Rows are points. To make a cloud, some directions were put in groups of two or more. Within a group, all points are equally far from the middle, so they leave a hole (a ring in 2 directions, a hollow ball in 3). The other directions are filled evenly. Then the cloud was stretched, turned, moved and blurred a little. Count the holes, and give their numbers of directions, smallest first.
(in the rows, 128 means zero)

Cloud (15 x 2)
[[103 182]
 [151 112]
 [ 77 117]
 [157 134]
 [ 74 130]
 [136  93]
 [ 76 144]
 [106 183]
 [135  94]
 [101  89]
 [152 114]
 [147 168]
 [129  88]
 [ 75 140]
 [103 182]]
Holes: 1 (2)

Cloud (27 x 4)
[[159 119 110 116]
 [144 184 146  97]
 [156 191 175 127]
 [146 106 132 171]
 [123 190 147 121]
 [148 179 105 140]
 [130 112 161 150]
 [ 58 176 135 107]
 [149 132  74 128]
 [ 54 133 151  92]
 [115 140 201 136]
 [141 110 143 183]
 [133 190 199 105]
 [ 79 178 131 144]
 [156 106 142 141]
 [144 156  92 102]
 [157 184 153 111]
 [177 167 146 100]
 [ 88 188 144  91]
 [183 116 130 142]
 [ 79 158 152 145]
 [112 109 139 135]
 [146 189 142 160]
 [187 155 117 141]
 [150 181 109 147]
 [110 105 101 166]
 [ 96 152 158 166]]
Holes: 1 (2)

Cloud (49 x 6)
[[ 94 152  97 100 141 108]
 [112 110  75  61 132 165]
 [ 91  84 158  93 142  97]
 [ 82  70 135  91 149 149]
 [157  95  74 117 144  91]
 [142  90 116 130  96  85]
 [159 104 130 121 170 164]
 [160 118 144 112 158 107]
 [ 64 132 169 110 127 164]
 [153  95 111  46 118 145]
 [158 167 104 164 125 144]
 [122  69  61 110 141 136]
 [133  52  69 101 125 144]
 [108 111  79  70 147 168]
 [148  82  70  95 166 134]
 [160 150 122 125 100 125]
 [113  54 153 116 113 106]
 [138 120 155 160 136 169]
 [105 178  98 151 156 149]
 [111  59 131  78 124 180]
 [120 142 165 103  93 128]
 [ 57 111 121 150 146 131]
 [178  79 112 111  99 126]
 [141 152 117  86 107 197]
 [128  99 150  84 109  95]
 [115 179 118 139 112 123]
 [ 93 102 128 102 179 114]
 [119  39 110  80 109 149]
 [121  42  98  78 107 149]
 [121 165  75 116 136 174]
 [116 136 105 150 117 200]
 [107 125 140 119 175 173]
 [119 118 144  55  87 149]
 [ 52  97 137 128 111 153]
 [ 65 116 179 109 124 148]
 [172 100  83  73 116 129]
 [130 157 149  83 106 165]
 [ 70 131 156 159 116 164]
 [170  82 117 146 108 115]
 [139 146 112 101 183 152]
 [ 76 137 165  85  97 153]
 [108  97 176 148 107 150]
 [ 71 124 101 116 109 184]
 [132 125 150  89  74 155]
 [ 90 122 143 165 144  74]
 [ 54 123 168 130 138 126]
 [ 77 114 117  96 170 139]
 [155  91 102  96  78 189]
 [139 169 136 163 117 151]]
Holes: 1 (6)
